Each row is a point. Examples show where two turns around zero, p and q, send a point. Write where each new point lands after one turn and then the other. Backwards means that the second turn is done in reverse. Each puzzle has new turns, and all numbers are rounded.

Turn p:
[14  1] -> [  8 -11]
[ -7 -30] -> [-29 -10]
[-51  31] -> [ 0 60]
[45 -2] -> [ 22 -39]
Turn q:
[-39 -36] -> [-48 -23]
[18  4] -> [18 -1]
[ 2 -1] -> [ 2 -2]
[  9 -33] -> [ -1 -34]
[10 65] -> [28 59]
Where do these land?
q, then p: [ 40 -15] -> [ -4 -43]
q, then p: [-18   1] -> [-4 18]
p, then q: [ 45 -18] -> [ -6 -48]
p, then q: [-22  -6] -> [-11  20]
q, then p: [-45  38] -> [25 53]

Turn p:
[-22  51 -21] -> [-28 -52   7]
[ 24 -28  29] -> [37 29 -4]
[-42 -23 -29] -> [-49  17 -22]
[-6 28 11] -> [  6 -30  -4]
[ 46 -28  11] -> [35 36 23]
Turn q:
[-37 -37  27] -> [-18  53 -17]
[  3 -33   4] -> [ 18  24 -14]
[ 38   9 -41] -> [ 41 -33  21]
[ 7 20 44] -> [-29 -18 -35]
[-31   1  11] -> [-27  19   5]
[ 20  39 -46] -> [ 16 -45  42]
Where do these land?
q, then p: [-23 -26   7] -> [ -4 -35   7]
p, then q: [  6  -4 -15] -> [-16   1  -5]
p, then q: [17 52 72] -> [ 84  -1 -34]
q, then p: [-39  -4 -50] -> [ 50 -30 -25]
p, then q backwards: [  5 -12 -18] -> [-22  -2  -3]
p, then q: [33 -6  5] -> [ -3 -23 -25]

Turn p:
[  9 -47 -21  15] -> [ 33  30 -18 -25]
[-43  32   6  19] -> [-22 -21  45 -17]
[  7  40  52 -21] -> [-14 -49   8  46]
[ 22 -42  -8   6] -> [ 34  20 -27  -9]
[47 34  8 -9] -> [-27 -26 -41  21]
[-42 -18 -37  -9] -> [ -3  47  33 -16]
Turn q:
[-40  22 -59 -23] -> [-32 -17 -54  43]
[ 33  13 -27 -29] -> [ 36   0 -15  36]
[11 16 55 29] -> [  4 -21  53 -31]
[ 2 11 58 12] -> [ -5  -9  56 -19]
[-19 -37 -35  40] -> [-15  11 -49 -43]
[  0 -37  16 -21] -> [-3 44 12  0]
[13 12 -7 -9] -> [14 -7 -2 14]
Where do these land?
p, then q backwards: [ 0 10 45 25] -> [15 45  1 21]
q, then p backwards: [-43  19  16 -16] -> [-12  46  -1 -21]
p, then q backwards: [  7 -17 -53 -37] -> [-16 -56 -10 -33]
q, then p: [-27  27  -2  19] -> [27 25 22 -4]
p, then q: [ 53 -13 -39 -29] -> [ -3 -47 -53  16]
p, then q: [ 10 -25  33  38] -> [43 37 -5  5]

Turn p:
[ -4   9 -18 -71  14   3] -> [ 19 -26 -10  15 -22 -62]
[ 19 -15 -22  -8   7  -5] -> [ 27 -10 -15   8  -7   6]
[  4  46  32  23   9 -21] -> [-46  31 -28 -16  10  -2]
[ -1   5 -20  23   4  19] -> [-1 14  7 25 -8 19]
[-19 -13 -18  12   8  -9] -> [ -4 -14   6   2 -22  20]
[  5  -9  48  25 -63  -2] -> [-17  -1  24 -27  71  18]
[ -3 -23  -2  -4  21  16] -> [ 22   7  15  -5 -21   1]
Turn q:
[-50 -25  -8   1   9 -31] -> [-13 -35  -3  11 -11 -51]
[ 15 -19   3  10  23  15] -> [ -9   6  -6 -36  -1   2]
[ 27   4  24 -28   5  -7] -> [ -7 -12   8  -5  33  29]
[ 26   6  15  21  18 -12] -> [-23   8  25 -18  -4  16]
[ 26   6  13   2 -37  21] -> [  2  18 -20  14  -4  42]
[-76  21 -25   3 -16  22] -> [ 57 -15 -10  29 -39 -41]
[ 32   7 -23 -11  -2  -6] -> [-5 31  5  4 27  3]
Where do these land?
p, then q backwards: [  9  18  -4   3 -19 -24] -> [  7 -26   7 -20 -12  -7]
q, then p: [ 66 -19   0  18 -56  21] -> [-33  21  26  77 -20 -10]
p, then q: [-37  12 -11 -13  -7   2] -> [-19 -26 -12  11 -23  -7]
q, then p: [-13  -4 -32  -5  12  -5] -> [-11  -9 -32 -14  -4   3]
q, then p backwards: [  9 -35  46   9   0   0] -> [-22   0  -3  19  -3 -51]
p, then q: [-30  31 -13  -3  28  18] -> [ -5  -8   4  42 -36   2]
q, then p: [ -4  32   1 -37  18 -25] -> [ 13  33  -6 -43 -11   7]
q, then p: [ 23 -21  14  42  -5  -2] -> [-25 -21  32  21   6 -19]
p, then q: [-22 -13  -1 -14  29  14] -> [-14  -8  -8  30   2  25]

Turn p:
[ 33 -37 -45  15   8 -10  17 -47] -> [ 23  -3   5  15  68  33 -21 -21]
[  0 -15  20  11  -3 -41 -20  43] -> [ -9   4 -15  28 -16   7  56  13]
[ 32  11 -14 -30  45  30   2  10] -> [-44 -28  27   0  -7  22 -30 -19]
[-61 -10  24  17 -20 -37  11  23] -> [ 32  12 -56  16 -31 -21  27  21]
[  4  -8  39  12  22   1 -16  -3] -> [-26   6 -21 -24   0   7  24 -12]
[-10 -42  -3  -9 -25   3  27 -42] -> [ 56   3 -10 -11  18   6 -10 -35]
[ 43  36   1 -28  25 -63 -47 -15] -> [-30 -67  25  -8  36   4  49  34]
[-12  21 -24 -16   2  43 -27 -20] -> [-17  -4  25 -11   9 -44 -34 -14]
[  4  42 -16  -1 -72   3   7  61] -> [ 24  32  54  28 -51 -16   6  53]
[-33   1  19  28  19  71  45  -7] -> [-10  45 -34 -32 -28   3 -65 -21]
Turn q:
[-25  21 -20  48 -23 -10 -17 -23] -> [-47 -13  -3  18   4   4 -50   5]
[-16  13 -13  -1  21  25  -8  36] -> [-19  -4  -2  11 -10 -28  28 -29]
[ 22  37 -16  42  -6  67 -24  43] -> [-37 -59  26  43  27 -22  33 -33]
[ 62  20  -8 -36  23  11 -24  44] -> [ 37 -49  14  14 -34  -5  58  -6]
[ 27 -12  22  18 -58  -4  31 -61] -> [ 24  -2  17 -10  55  52 -51  21]
[-15   1 -37 -21   0  -1  58 -18] -> [ 16   8 -23 -43   4   7 -26 -48]
[-41 -54 -10 -32   9 -20 -29  27] -> [-30  49 -21 -18 -40  15  41  12]
[ -2  27  38 -26   6  -7  -4   6] -> [ 32  20  21  25 -15 -16   0   2]
[ 15 -22  44  36  -8 -39  -7   6] -> [ -7   6  35 -14   7  -7  -8  63]
[-25 -32   0 -28  36 -21  24 -60] -> [ 31  43 -63 -27   4   1 -24  14]
Where do these land?
p, then q: [ -6  33 -46  -2  -3 -11 -30  29] -> [-37  14  33 -16  -8 -32  -4  33]
q, then p: [-23  41  -4 -17  -4 -21 -11  -8] -> [  9  27  17 -10  24 -25  23  16]
p, then q: [ -3 -18 -30 -28  11   3  33  19] -> [-27 -17  -3  17  32  21   4  28]
q, then p: [ -3  -4   8  -7  -5 -42 -10  36] -> [ 27   9  13 -14 -39  -8  21  12]
q, then p backwards: [-25  50  -9 -14 -55  15   2  50] -> [ 40 -37 -17 -41  -1  51 -18  36]
p, then q: [ 17 -18  47  28  52  26  19 -35] -> [ 11  15 -62  32 -11  15   8 -54]
q, then p backwards: [ 60 -35  37   2  21  47  -4 -36] -> [  6  -7 -19  24 -18 -83  -3 -43]
p, then q: [-13  14 -44  59 -24   2  19  24] -> [-29 -46  34  29 -23 -43  -1  -1]
p, then q: [ -6   2   1 -17 -27 -61   8 -37] -> [ 29 -29   0 -51   7  -2  42  11]
q, then p backwards: [  0 -65  39  -3  35  43 -26 -42] -> [-12  -9   0  80  -6 -65 -14 -13]

Turn p:
[  7  -2 -22  -2  31  46 -22 -28 -17] -> [  3  10 -22  26  -2  52 -13 -23 -23]
[ -4  -1 -42 -22  22  -1  11  -8 -19] -> [ 20  29 -22  19   2  -7   1  -8 -33]
[-12  17  14   2 -26  -8  21  10 -25] -> [ 17  -8 -12  -8  20 -15  -2  30  21]
[ 31  -8  14  -6 -16 -47 -35  -5 -22] -> [  6 -30  34  36  -9 -30 -33   6   3]
[19 14  1 28 -4  4 12 -6 16] -> [-19   1 -10   8 -18   4  14   2  28]
[-25   6 -28   0   2 -25   7 -20 -21] -> [ -3   9 -22  23  28 -26   2   4 -20]
[-11 -15  25 -25  17 -50 -10 -16 -17] -> [ -1  -7  43  21  20 -22  -6  26 -34]
[-18  14   3  10  -5  18  -8  20  21] -> [-14   8  -4 -31   7   8  -6 -12  17]
[31  2  3 16 23 11  0 30 28] -> [ -4  25  22  -7 -32  14  10 -19  27]
[ 13  13  17 -24 -15  43  -6  -4  19] -> [ -2 -11 -12 -31 -29  34 -19  11  -2]
[-23  -8   0   5 -24  -4  27  18  21] -> [ -1  -6  -8 -36   7 -22  26   0   9]
[ -7 -32  14  17  -5  13   4   8  15] -> [  0 -20  13 -17   3  12  27 -17   7]
Turn q:
[ 15  -5  13 -47  -8  11 -19  12 -18] -> [  6  -1  12  28 -27  22 -35 -13   8]
[  7   3  11  22   9  13  25 -19   6] -> [  6  -5  15 -30  21 -14   0  -4 -10]
[ -8  18 -14  16  -7   8   4 -23  -3] -> [ -6 -15 -10   0  30 -15   0  -1  -2]
[ 14  -9 -19 -34 -10 -26  20  12 -12] -> [-31  -2   2  -4 -24  17 -11   3  36]
[  3   7  13  17 -11 -29   5 -23   4] -> [  9   4  10  -4  23 -11  20   0  28]
[-54   5  12  11  -6  -6   8 -20  17] -> [-10   7  18  20  22 -35  22  29 -12]
[ 15 -21 -10  29  -5  14   6   2 -25] -> [-11  20 -14 -20  14   5  -4 -32 -10]
[ 14 -11  10  -8  -2   9 -31 -14  47] -> [ 47   4 -11   3 -21 -30 -12  10   5]
[  4   9  -5 -22 -12  12 -18  76  -2] -> [-10 -17 -13  25 -62  29  14 -22 -21]
[-10   5 -12  15  52  -5   0  -2 -16] -> [  0   5 -10 -17  24  34   5  29 -21]
Where do these land?
p, then q: [ -2  23 -23 -29 -15 -16 -30  14  15] -> [ 12   4 -17  45   8  13   3   9  30]
p, then q: [-22  25   2 -11   6  19 -12 -21 -37] -> [ 11  -2 -37  -1   1  29  -8   0 -35]
q, then p: [-25   4  -5  18   8  24 -27  11  16] -> [ 29   7 -13  33   9 -15   2  -4  17]
q, then p backwards: [  6 -23   9  -2 -30   7  12  -7 -41] -> [ -8   8 -15  23  25  -5 -39  15  14]
p, then q: [-12   2  -5 -24   6 -19  -5  42   9] -> [ 22 -17  20  18  -1  22  -1   8  31]
q, then p backwards: [ -6  -4 -31  26 -13 -17  18  20  23] -> [ -9   3 -13  12 -19  -2  34  -8  37]
p, then q backwards: [ 16   0 -35 -33  10  28  22 -23 -17] -> [ -3 -12 -11   9  24  18 -50  30  10]
q, then p: [  5 -16  17  14  19   2  24 -34  23] -> [ 10  19  37  -4 -16 -10 -22  24 -10]
q, then p backwards: [  3  -7  16  13  26 -10  19  -3  -1] -> [-16  -4  22 -12  14   7  10  17   8]
p, then q: [-10  -5  29 -18 -26 -26 -25  27  -9] -> [ 36  30  15  13 -25  21  -1  10  17]
p, then q: [ 15   2   9  24  26 -10 -27 -15  11] -> [ 11   9  13  13  23 -25  18   0 -27]
q, then p backwards: [ 31  -2  18  22 -17  18  31 -10   8] -> [-17 -25  -6  -4 -16  -7 -17  39  20]
